Rows are points. The points of each table are mixes of a few directions, plus a little noise. Count the directions of each table, and those that both share. Where both have some left over, give the other angles between the two spaces (their principal angles), to ten degrees, smallest first.
In the rows, zero is written as 128.

First (4 x 2)
[[170 137]
 [147 132]
 [ 68 115]
 [127 129]]
Second (5 x 2)
[[102 123]
 [170 137]
 [177 138]
 [ 98 122]
 [ 92 121]]
Directions: first 1, second 1, shared 1

First (5 x 3)
[[149  69 142]
 [118 149 124]
 [106 159 123]
 [169  99 130]
 [ 98 165 122]]
Second (4 x 3)
[[ 77 132 136]
 [114 132 125]
 [200 112 139]
 [121 136 111]]
Directions: first 2, second 2, shared 1; angles 50

First (6 x 6)
[[139 130 147 142 171 100]
 [102 136 124 105  84  90]
 [159 139  91 143 147 162]
 [111 131 122 113  94 116]
 [105  80 174 161 159 118]
 [154 152 111 106 113 182]]
Second (8 x 6)
[[138 112 117 119 120 126]
 [107 171 132 104 138  99]
 [177  80 125 125 107 124]
 [ 83 129  77 111 122 149]
 [143 112 151 163 131 150]
 [125 170 166 130 146 101]
 [ 91 180 125 104 142 104]
 [159  70 130 169 116 171]]
Directions: first 4, second 3, shared 1; angles 40, 90

First (7 x 8)
[[133  68 169  98 116 172 125 147]
 [128 138 101 116 156 170 156 184]
 [132 126 140 133 111 101 111  97]
 [145 109 131 103 126 160 134 165]
 [154 146 117 123 108  99 116 120]
 [116 191  85 162 146  86 134 109]
 [ 86 118 153 160 134 108 119  73]]
Second (7 x 8)
[[121  88 111 120 165 153 102 145]
 [120 160 179  81 164 141 135 131]
 [127 133 108 139 140 149  52 128]
 [124 110 111 162 105 153 120 142]
 [133 136 120 139  88 104 171 111]
 [129 171 145  84 113  92 177  88]
 [143  98 121 172 122 103 140 150]]
Directions: first 3, second 5, shared 1; angles 90, 90

First (10 x 9)
[[129 112  47 112  97 140  72 183 125]
 [129 116  68 116 105 137  86 170 126]
 [129 114  62 115 102 138  82 174 125]
 [128 143 202 142 157 117 179  77 131]
 [128 137 171 136 145 122 158  99 130]
 [128 122 101 123 118 132 109 147 126]
 [127 137 175 137 146 121 161  95 130]
 [127 131 140 130 132 126 136 120 129]
 [127 143 198 142 155 117 177  79 132]
 [128 126 116 126 123 130 120 136 128]]
Second (7 x 9)
[[152  87 133  64 169 134  96 130  89]
 [125 177 113 157 136 155 131 118 116]
 [125 200 107 169 140 168 132 113 110]
 [114 101 141 140  92  94 146 138 168]
 [114 166 121 172 108 133 147 124 146]
 [128  61 148  96 110  87 128 143 151]
 [137 103 133  99 141 124 115 131 116]]
Directions: first 1, second 2, shared 0; angles 80

First (8 x 12)
[[115 113 114  49 110 121 124 161  97 138 151 111]
 [ 87  72 133  98 114 113 116 116 136 178 184 106]
 [142 134 164 199 145  90 133  92 172 116 136 150]
 [149 130 127 115 100 106 115 189 128  84 125 139]
 [113 119 130 173 107 171 113  99 128 138  95 114]
 [146 149 117 111 148 122 140 148 124 114 127 140]
 [134 183 145 116 144 143 152  65  85 126  79 122]
 [138 125  95 162 157 158 131 153 154 130 128 141]]
Second (10 x 12)
[[125 130 125 117 147 146 118 126 134 107 123 147]
 [142 125 137 131 109 120 134 129 132 153 129 120]
 [177 122 164  99 100 151 128 126 165 174 116 156]
 [149 124 143 130  98 117 139 130 134 168 129 117]
 [187 120 171 104  80 139 137 127 164 197 119 144]
 [104 127 110 168 109  80 147 133  93 140 145  73]
 [110 135 115  91 196 185  94 121 145  50 111 191]
 [102 127 109 168 114  83 145 133  93 135 145  76]
 [ 75 135  90 146 174 122 119 128  96  62 135 118]
 [110 132 115 126 155 138 119 127 123  95 127 138]]
Directions: first 5, second 2, shared 0; angles 60, 90

First (11 x 14)
[[117 143 111 178 163  91 116 122 110 148 135 118 131 117]
 [150 100  79 111 148 131 132 156 103 101 118 134 131 101]
 [146 104 111  89 118 151 137 146 126 102 119 136 128 119]
 [105 159 138 191 154  89 114 107 123 164 141 114 129 132]
 [124 132 139 126 120 132 129 122 135 130 130 128 127 135]
 [123 135 100 173 167  93 117 129 105 139 131 121 132 110]
 [ 92 175 211 154  94 125 122  82 171 172 144 119 122 174]
 [157  90 128  38  83 187 149 152 144  83 112 146 124 131]
 [150  99  85 104 140 137 133 155 108  99 117 136 130 104]
 [122 137 101 175 168  92 117 128 105 140 132 119 131 111]
 [121 136 205  68  55 179 142 107 181 128 128 136 119 173]]
Second (9 x 14)
[[ 71 203 216 214 121  85 108  63 163 206 156 106 125 175]
 [ 97 169 175 175 124 105 117  93 147 170 143 116 126 153]
 [134 121 119 119 129 132 130 134 125 120 125 130 128 123]
 [169  75  66  67 133 158 142 174 104  73 108 144 130  95]
 [158  89  82  83 131 150 139 162 110  88 114 140 130 104]
 [126 130 130 130 128 127 128 126 129 130 129 127 128 129]
 [136 118 116 116 129 134 131 137 123 118 124 131 128 121]
 [115 144 147 147 127 119 123 114 136 145 134 123 127 138]
 [147 103  99 100 130 142 135 150 117 102 119 135 129 113]]
Directions: first 2, second 1, shared 1

First (8 x 18)
[[189 122  87 143 151 117 142 155 101 136 136 107 146 119 134 174 148 156]
 [ 79 125 177 126  90 148 122 106 133  68 117 165 100 175  95  57  59 101]
 [174 123  70 121 135 128 137 157 130 166 136 104 176 100 158 177 172 130]
 [158 113  96 158 106 145 141 153 109  82 127 131 153 160 113 128  90 135]
 [ 67 112 138 119 110 117 145 138 144 150 137 125 121  97 151 132 132 108]
 [135 150 119 176 135 147 100 109 138 115 114 123 146 149 109 129 129 157]
 [ 64 134 199  99 147  98 125  98 136 153 132 137  62 102 130 107 136 120]
 [158 145 139  83 149 124 112 110 132 154 126 131 120 122 133 121 158 117]]
Second (10 x 18)
[[139 135 128 159 141 127 123 124 118 116 124 123 123 138 114 137 123 155]
 [ 90  88  79  51  36 162 157 170 173 143 138 144 202 112 181 101 118  24]
 [136 138 119 157 134 136 117 122 129 122 122 122 138 137 119 135 129 147]
 [138 144 113 166 136 141 108 117 135 124 119 120 147 139 118 138 135 152]
 [142 140 169 144 178  97 126 110  95 123 129 125  68 129 104 137 129 171]
 [127 166 149 113 164 126  87  85 156 176 118 121 121 110 133 129 182 137]
 [145 159  96 195 138 158  88 107 149 125 110 113 173 146 113 145 146 168]
 [131 137 156 121 156 109 124 114 117 137 129 128  93 121 121 129 138 143]
 [121  89 118 112  92 124 171 168 107  97 141 138 127 134 133 120  84 101]
 [111  85 153  63 106 100 180 162 101 118 149 146  87 114 143 110  95  83]]
Directions: first 5, second 3, shared 3

First (10 x 20)
[[ 96 134 170  83 130 148 140  97 145 150 119 107 127 126 149 124 108 181
  108  80]
 [161 142  86 187 112 121 125 151 127  96 145 140 124 134 110 128 148  77
  165 181]
 [145 115 176  89 165  86 106 151 100 151 150 135 168 141 126 163  89 132
   95 122]
 [137 172 102 191  77 153 140 125 162  80 163 130 122 133 129 129 146 102
  167 189]
 [ 92 106 109 104 131 158 146  96 134 150  71 113  88 109 135  86 150 161
  125  68]
 [176 169 111 182 127 123 138 140 141 113 142 109 119 150 110 110 123  96
  194 136]
 [123  86 115 100 159 112 119 135  99 154  91 136 120 117 120 117 136 129
  108  97]
 [127  87 140  94 155  95 103 151  91 144 129 154 154 122 125 157 121 122
   81 137]
 [119 142 102 168  84 146 130 128 145  87 154 146 128 121 132 140 153 107
  132 192]
 [104 128 170  80 140 137 135 105 136 155 118 110 131 128 145 126 105 175
  106  79]]
Second (10 x 20)
[[180  78 103  91 178 107  93 180 173 131 169 132 150 123 164 172  77  82
  119 139]
 [ 93 164 151 160  97 150 148  93  94 127  94 124 116 131 100  93 165 161
  134 122]
 [162 104 133 128 170 142  93 163 144 135 133 125 154 121 136 137 103 107
  120 141]
 [124 151 175 185 145 189 104 126  96 138  77 117 152 121  92  82 149 150
  126 139]
 [ 98 155 136 142  96 132 152  97 106 124 111 127 111 132 112 108 156 152
  134 120]
 [114 148 150 157 122 154 128 115 106 131 101 123 131 127 107 102 147 147
  129 129]
 [152  91  83  71 136  75 131 151 170 122 182 138 120 131 169 180  91  93
  126 125]
 [ 99 141 104 104  83  90 170  97 127 118 144 135  94 137 136 139 142 138
  136 112]
 [101 160 154 163 108 156 138 101  96 129  92 123 124 129 100  92 160 157
  132 126]
 [157  90  90  78 145  85 123 156 169 124 176 136 127 129 166 175  90  92
  124 128]]
Directions: first 4, second 2, shared 0; angles 50, 80

First (9 x 32)
[[118  93  82 116 109 196 114 179 118 163 106  95 159 100  94 119 116 120
  143 144 139 135 115 113 134  98 146 113 141 150 148 131]
 [137 138 153 112 138 105 130  97 153 109 127 199 118 125 130 153 133 152
  100  89 119  98 165 135 153 125 116 125 107 123 116 140]
 [160 134 182 125 145  81 140  88 127  67 150 179 107 149 147 192 127 135
   75  98  86  82 171 138 124 151 105 148  99 109 132 111]
 [122 146 142 142 131 101 117  97 141 112 147 130 111 119 159 131 151 149
  120 109 128 125 141 129 132 137 120 144 114 113 107 116]
 [127 109 122 123 142 136 120 150 125 111 130 133 135 136 122 140 131 109
  117 135 103 133 145 120 138 121 132 132 155 123 134 124]
 [ 93 115 106 110 151 120 150 161 109  95 122 150 158 142 120 148 155  99
  129 114  80 151 179 105 184  70 162 110 187 125 123 146]
 [136 185 145 156  70 100 210  88  62 170 122  34 123 143 139 109  95 144
  185 141 188 122  47 150  57 147 138 109  47 153 146 131]
 [132 135 126 131 151 124 101 135 171 161 121 151 109 149 120  61 120 110
  148 167 156 168  90 142 118 165 111 130 170 123 114 147]
 [127  98  93 138 114 190  72 158 146 165 127  81 132  90 121 100 125 134
  135 155 154 138  99 121 112 138 122 142 133 133 133 107]]
Second (9 x 32)
[[104 115  79  34 191 153  71 137 143  97 129  95 129  59 143 168 158 129
  162 103  99 140 186  73  78 161 147 183 178  98 125 154]
 [128 129 113 122 125 142 128 109 115 120 136 104 128 131 131 147 130 131
  105 112 119 122 137 104 113 133 146 142 123 136 132 119]
 [129 109 144 144  67 147 211 118  41 128 105  91 127 170 105 139  92 113
   70 154 141 108 121 116 112  69 167 130 130 195 142 106]
 [134 105 104 119 154 151 114 155 122 129 104 146 145 130 125 115 154 141
  144 143 114 158 150 116 146 145 124 124 156 117 107 115]
 [115 131 135  99 146 114 111 145 152 124 128 134 121  93 130 129 126 118
  163 132 132 128 133 140 116 127 116 137 145 110 131 156]
 [131 140 152 151 118 105 132 132 148 138 133 148 123 133 127 112 118 125
  138 135 141 123 106 159 144 122 109 110 112 122 131 136]
 [127 124 118 119 138 135 119 131 130 125 126 127 131 123 130 131 136 131
  133 126 122 133 137 119 125 136 130 133 135 123 124 127]
 [158 162 170 242  50 105 180  71 114 152 158 132 121 215 124 109  95 133
   50 116 151  97  60 162 166 108 125  80  39 167 142  87]
 [126 138 137 124 163 102  85 155 190 137 132 172 127  99 136 103 143 131
  185 133 131 143 122 163 150 151  87 113 133  83 118 152]]
Directions: first 6, second 4, shared 0; angles 40, 40, 50, 90

First (11 x 32)
[[174 208 153  91 192 195 202  96  95 145 120 144 116 180 127 141  74 132
  148 102 162 189 188  83 203 132 153 151  30 118 148  83]
 [198 210 120 101 121 172 168 130  98 148 164 123  87 136  96 107  99 180
  198 143 116 184 170  64 174 123 225 163 114  92 192  94]
 [ 90  66 111 156  84  78  73 151 153 114 130 117 139  91 131 121 168 121
  108 145 105  81  82 165  72 126 103 109 198 138 109 162]
 [ 91  83 131 143 129 103 105 128 145 117 110 130 149 122 144 138 145 102
   92 121 133  97 105 162 102 130  78 110 139 147  95 147]
 [109 113 140 129 153 129 133 116 132 124 108 136 144 142 144 143 124 103
  100 112 145 120 127 145 130 132  88 119 102 143 103 130]
 [145 134 109 132  88 117 111 147 128 131 154 116 110 104 109 108 140 157
  159 152 102 128 120 114 114 123 173 136 174 112 156 132]
 [110 116 140 128 154 130 135 116 131 124 108 136 144 143 143 143 123 104
  101 111 146 122 129 143 132 132  89 119 101 142 103 129]
 [154 171 140 109 160 163 167 112 111 137 125 136 121 154 126 134 100 132
  141 116 145 160 160 103 167 130 144 141  79 122 140 104]
 [114 106 124 137 117 112 111 134 136 123 126 126 134 118 131 128 140 123
  118 131 123 112 114 142 111 128 115 121 147 133 119 139]
 [103  79 108 153  77  83  76 153 149 118 139 115 131  89 124 115 165 133
  123 150 100  89  87 154  77 124 123 115 202 131 122 158]
 [122 122 131 129 133 127 128 126 130 126 123 130 133 130 132 132 128 121
  120 124 132 125 126 134 127 129 117 125 124 132 121 130]]
Second (9 x 32)
[[ 94 143 129 134 178 108 140 167 127 131 132 163 168 133 155 164 125 120
   86 101 167 107 130 159 144 136  53 153  49  68  81 109]
 [188 193 151  90 133 140 145 125  78 140 138 116  96 126 117  80 123 136
  212 125 106 199 161 110 127 113 143 147 127  70 133  64]
 [105  99  88 154  89 121 116 149 165 134 151 129 119 100 100 159 133 166
   86 161 117  75  97 118 132 141 169 135 170 141 157 175]
 [159 177 136 102 156 193 197  93 122 160 123 136  88 146  80 165  77 153
  107 137 137 152 154  80 193 144 162 149  96 134 152 110]
 [101 104 136 135 153 128 131 116 141 119 107 140 153 145 149 148 123 101
   90 112 150 110 125 146 131 134  90 115  99 154 105 143]
 [110 109  99 156 115 121 113 147 157 111 147 136 156 136 149 142 132 143
  110 131 146  93 122 119 139 132 172 125 113 156 163 173]
 [128 106 121 142 106 109  94 132 132 103 134 119 148 134 159  95 151 117
  159 123 125 127 125 133 103 116 151 108 142 154 145 147]
 [155 117 142 118 100 127 106  99 114 119 117 100 108 126 127  79 142 113
  180 132  99 160 130 123  95 114 151 103 180 157 140 123]
 [115 104 149 122 122 105 111 120 119 135 107 116 115 102 117 118 147 103
  122 132 103 129 105 163  86 124  60 116 173 114  77 110]]
Directions: first 2, second 5, shared 2

First (11 x 32)
[[124 120 129 140 131 132 134 120 121 132 125 117 124 124 135 123 120 131
  144 141 120 141 146 136 129 124 130 126 120 130 129 137]
 [109  91 128 183 142 148 155  91  96 147 113  78 108 107 159 105  90 145
  200 188  90 183 215 166 131 107 135 119  90 139 133 170]
 [146 162 128  78 115 110 103 161 158 110 141 174 146 147  99 149 164 112
   62  74 163  78  49  93 125 148 122 137 163 118 124  90]
 [119 110 128 155 135 138 141 110 112 137 121 103 118 118 143 117 109 137
  163 157 109 155 171 147 130 117 131 123 110 134 130 149]
 [146 162 128  78 115 109 103 162 157 111 142 174 147 148  99 149 164 113
   61  73 163  78  49  93 125 148 122 137 163 118 123  89]
 [132 137 128 116 125 123 121 136 136 124 132 140 132 133 121 133 137 124
  111 114 137 115 108 119 127 133 126 130 137 125 127 118]
 [145 161 128  80 116 110 104 160 157 111 141 172 146 147 100 149 163 113
   64  75 162  80  51  94 125 147 122 137 161 118 123  91]
 [126 124 128 134 130 130 130 124 125 130 126 122 126 125 131 126 124 130
  136 134 124 134 138 132 128 126 129 127 123 129 128 133]
 [121 115 128 146 133 135 137 116 117 135 123 111 121 122 139 120 114 134
  153 148 115 147 158 141 129 121 130 125 115 132 129 142]
 [139 150 128  95 120 116 112 150 147 117 137 158 140 140 110 142 151 118
   85  93 151  96  77 105 126 140 124 134 150 122 125 103]
 [101  76 128 203 148 156 165  78  84 154 107  58  99  99 171  96  74 152
  228 210  75 204 247 180 132  99 137 115  75 143 135 186]]
Second (10 x 32)
[[133 101 132 135 152 115 149 124 166 140 129 117 140 156 145 191 129 128
  162 128 149 126 186 138 141 113 144 144 154 111 118 161]
 [118 170 156  94 114 129 108 177 137 111 131 137 128 142  72  82 132 167
   72 139 117  96  40 105 125 122 127 113 117 115 149  83]
 [ 95  91 147 135 143 118 182 128 131 153 144 154 111 164 126 163 150 141
  197 158 120 138 169 165 117 113 115 136 131 118 103 164]
 [143 114 114 159 144 135 142 114 141 142 126 112 134 136 170 165 119 107
  170 134 138 160 208 143 139 119 145 142 136 126 123 158]
 [151 179 164 105  66 143  66 147 106 103 102 105 140 102  88  76  97 140
   41 140 117 102  48  86 134 135 124  84 106 119 160  83]
 [119  77  98 135 155 108 151  80 123 135 135 139 125 115 158 169 143 105
  167  95 144 126 166 147 123 140 118 148 149 144 100 163]
 [136 102 110 129 140 114 127  97 132 127 124 122 137 115 147 161 127 111
  133  99 146 117 148 127 132 136 128 137 147 133 117 146]
 [119 182 113 111 153 138 117 187 149 111 146 144 121 140  98  61 144 156
   86 122 116 125  58 110 125 123 142 142 116 131 155  72]
 [147 186 123 141  81 167  86 140  80 116 114 116 118  88 128  39 104 114
   84 147  99 162  90 109 122 142 124 100  83 148 158  84]
 [118  80 123 136 133 113 151  85 115 140 128 136 124 121 149 171 135 110
  169 118 136 127 168 149 122 134 113 133 141 134 100 167]]
Directions: first 1, second 5, shared 0; angles 30

First (9 x 32)
[[115 122 148 120 137 110 139 109 140 126 129 124 113  86 129 142 103 125
  147 113 154 110 125 129 145 106 116 102 134 118 118 166]
 [ 78 114  55  90  96 145 182 105  89 178  42  88 163 129 135 106 135 105
  133 118 145 173 173 128  92 126 209 126 107 103 115  82]
 [139 100 203 147 138 113  95 124 121  88 144 157 108 116 130 130 102 132
  122 135 118 127 112 130 126 127  69 137 124 192 136 135]
 [143 123 166 126 164  99 103 110 145 130 149 148 137 146 126 160 131 153
  129 125 134 127 110 125 164 126  88 101 121 129 148 151]
 [132 169  33 109 100 164 164 147 127 165 117  87 150 151 130 112 158 116
  126 119 128 136 135 122 120 145 202 138 136  61 127  97]
 [149 100 195 127 137 118  99 107 103 102 129 142 130 137 139 131 100 134
  117 118 124 156 102 122 129 143  79 134 108 187 160 107]
 [123 149 101 162 140 125 112 169 169 130 161 158 117 147 106 133 174 139
  123 171 103  86 151 141 128 115 132 134 150 107  96 157]
 [123  95 203 133 156  93 101 101 129 108 131 157 120 113 127 148 104 141
  133 128 136 128 120 130 144 113  71 108 117 173 136 154]
 [151 180  49 136  82 184 155 180 130 126 150  91 114 128 131  92 143 105
  121 127 110 110 123 125 103 151 187 170 157  84 116 101]]
Second (10 x 32)
[[128 109  88  95 103 217 123 111 177 113 125  22 168 171 102 160 156 174
  120 152 131 124 212  14 190  28  97 174 115  93 155  19]
 [129 135 143 139 137  97 130 133 110 132 130 164 114 113 138 117 117 112
  131 118 127 131  97 166 107 163 138 112 132 141 119 165]
 [129 136 144 139 137  96 129 134 110 133 130 166 114 112 138 117 116 111
  131 117 128 130  96 168 106 166 138 112 133 141 120 166]
 [ 87 130  97 152 135 103 138 151 136 150 111 169 119 121 114 117 159 115
  131 159 118 109 159 169  95 127 165 118 140 120  80 169]
 [140 125 132 117 124 146 125 119 132 120 132 103 135 135 130 135 123 137
  126 122 131 133 129 103 145 117 114 136 123 127 145 103]
 [111 120  96 122 118 161 130 129 155 130 119  92 144 146 110 139 154 145
  125 153 124 118 182  89 145  78 128 146 126 107 121  92]
 [188 130 184 102 124 141 115  99 103 100 153  97 128 126 154 136  76 133
  125  76 144 157  61  99 159 157  83 131 114 148 191  98]
 [124 133 136 139 135 101 130 135 116 134 127 161 116 116 133 118 124 114
  130 125 127 127 108 162 108 155 139 114 133 137 116 161]
 [167 133 173 118 132 117 121 112 101 112 145 131 120 117 151 126  88 121
  128  88 138 148  66 133 135 169 105 120 122 150 163 131]
 [ 76 130  87 157 136 100 140 156 141 155 107 175 119 122 110 116 169 115
  132 169 115 104 171 174  89 122 173 117 143 116  68 174]]
Directions: first 5, second 2, shared 1; angles 70

First (10 x 32)
[[ 92 120 142 143 134 136 114 121 123 163 112 151 146 121 102 147 157 111
  122  89 136 123 125  72 157 123 116 120 121 146 137 122]
 [175 132 116 139 124 118 117 140 115 152  95 147 111 143 145 131 141 161
  140  89  94 129 147 134 136 120 129 146 128  96 145 118]
 [ 75  83 145  98 134  95 131 123 139 150 163 144 124 132 135 130 124  89
  157 105 126 129 133  99 132 126 134 125 147 157 135 140]
 [123 111 125 111 123  70 140 117 171 127 152 126 124 129 166 133  89 107
  144 135 105 126 112 175 105 136 118 133 172 164 148 134]
 [167 153 120 155 130 138 132 117 139 101 123 125 142 129 127 118 133 145
  113 156 141 130 111 154 120 135 123 124 122 121 112 103]
 [130 151 130 136 141 173 133 142 108 113 108  96 141 117  68 121 124 107
  107 169 141 141 132  97 145 128 135 124  97 130 133 174]
 [ 22  64 145  28 114 119 136 156  95 137 194 103  77 126 152 124  94  95
  167 119 129 126 171 107 109 119 165 128 139 127 122 187]
 [ 83 193 123 140 105 216 130 126 106  71 117  59 149  79  97 147 111 148
   45 203 189 108  99 152 108 139 112 100  93 126  91 133]
 [200 130 131 177 157 121 132 103 149 114 134 174 158 156 111  92 174 131
  146 134 144 146 114 112 144 132 133 125 115 120 102  73]
 [212 144 103 153 116  93 115 133 135 152  82 156 109 147 178 138 133 185
  138  80  74 123 136 177 124 123 116 155 147  93 155  95]]
Second (8 x 32)
[[146  59 108  58 104 242  79 143 169 119  79 176 121 139 101  13  51 123
  131  89 126 118  87 163 173  93  43 117 155 154  95 123]
 [116 182 143 180 147  41 164 116  98 133 165  91 133 121 148 217 185 131
  124 159 130 136 159 101  93 154 193 138 109 109 154 131]
 [131 115 124 115 123 149 118 131 137 127 118 136 126 130 123 105 114 128
  129 120 128 125 121 133 136 122 112 126 133 132 121 127]
 [133 110 123 109 122 157 116 132 139 127 115 140 126 131 122 100 110 126
  129 119 128 124 117 136 140 120 107 126 135 134 120 127]
 [117 172 140 172 144  56 159 118 102 132 159  97 133 121 145 203 177 133
  126 154 130 135 154 106  99 151 183 136 111 112 150 131]
 [117 170 139 170 143  60 157 118 104 132 157  99 132 124 144 198 174 131
  126 152 128 134 152 108 101 149 179 137 112 113 149 130]
 [130 119 126 118 124 142 120 130 133 127 121 134 127 129 126 114 118 126
  128 123 127 126 123 133 134 123 117 126 132 131 123 128]
 [136  96 120  96 116 179 106 133 146 125 106 150 124 132 116  74  94 126
  130 111 127 123 109 145 150 112  88 123 140 139 112 127]]
Directions: first 6, second 1, shared 0; angles 90

First (11 x 32)
[[156 130 179  97 158 126 147 164 153 176 120 127 138 134 109 104 136 123
  156 170 149 128 129 138 167 158 114 160 147 124 130 124]
 [119 101 156 133 103 121  82 167 114 150 172 132 110 138 112 158  87 119
   96 143 120 146 119 135  98  99 138  91 120 140  73 103]
 [156 131 102 147  92 114 150  62 114  94 151 133 107 108 121 102 120 144
  117 116 143 126 131 105 109 126 133 118 110  95 120 131]
 [160 128 111 153  77  96 156  67 117 119 160 151  97 109 119 117  96 139
  116 132 163 103 142  97 115 148 130 137 103 102 125 107]
 [ 78 112 160  93 131 151  92 221 149 190 152 128 120 139 118 180 112 122
   93 128 111 156  83 171 156 111 101 101 145 179  87  96]
 [122 144 115 118 155 142 161 113 147 127 114 113 133 127 133  99 162 146
  146 125 129 127  98 134 155 141  83 139 146 125 136 150]
 [ 83 133  82 184 161 115  98 109  97  76  73 123 167 160 184 157 139 105
  164 114  97  78 179 100  71 125 157 150 118 146 187 158]
 [ 88 113 128 180 151  99 100 136 109 134 147 115 125 175 148 139 105 122
  151 169 117  90 120 103  70 127  80 125 130 144  93 137]
 [150 141 134  82 139 164 123 149 136 110  71 132 163 103 128 134 165 112
  126  88 113 163 164 157 167 117 207 136 131 126 187 137]
 [159 147 148  74 167 166 164 138 160 134 101 106 144 111 108  75 184 143
  146 124 129 168 102 157 188 131 113 135 157 110 136 156]
 [135 127  93 147  74 115 134  80 111 101 146 149 106 104 130 143 105 134
   97  98 138 121 142 112 112 124 153 117 101 116 135 109]]
Second (8 x 32)
[[ 90 136 131 143 125 126  84 124 132  89 129 151 115 124 107 207 107 121
  125  96 124 116 130 141 106 111 128  98 114 133 112 139]
 [144 151  77 137 116 133 188 103 130 128 118 127 119 119 175  84 139 133
  118 132 150 119 133 118 153 150 110 156 143 128 175 100]
 [157 154 140 124 164 129 155 144 144 130  89 136 140 134 147 110 138 106
  163 160 155 111 167 131 152 159 132 170 150 120 178 119]
 [103 103 115 128 100 126  99 116 124  96 168 147 115 124 111 134 134 103
  116 136 139 133  88 130  86 103 151  93 113 110  92 137]
 [118  93 156 118 114 128  80 142 113 130 163 118 130 130  92 136 123 130
  113 126 102 156 102 132  96  91 150  87 112 126  68 146]
 [203 177  93 131 142 154 209 138 124 138  81 106 126 125 208  44 135 130
  117 149 148 150 188 129 179 147 129 170 173 125 209  73]
 [ 84 124 156 138 130 120  72 130 128 121 127 132 126 129  85 222  98 153
  125  78  91 119 128 136 117 114 109  98 104 151  89 154]
 [125  87 156 106 132 108 136 127 129 188 149 108 153 138  98  86 150 150
  149 149 115 121  89 106 137 152 114 151 115 134 100 158]]
Directions: first 6, second 5, shared 2; angles 50, 60, 70
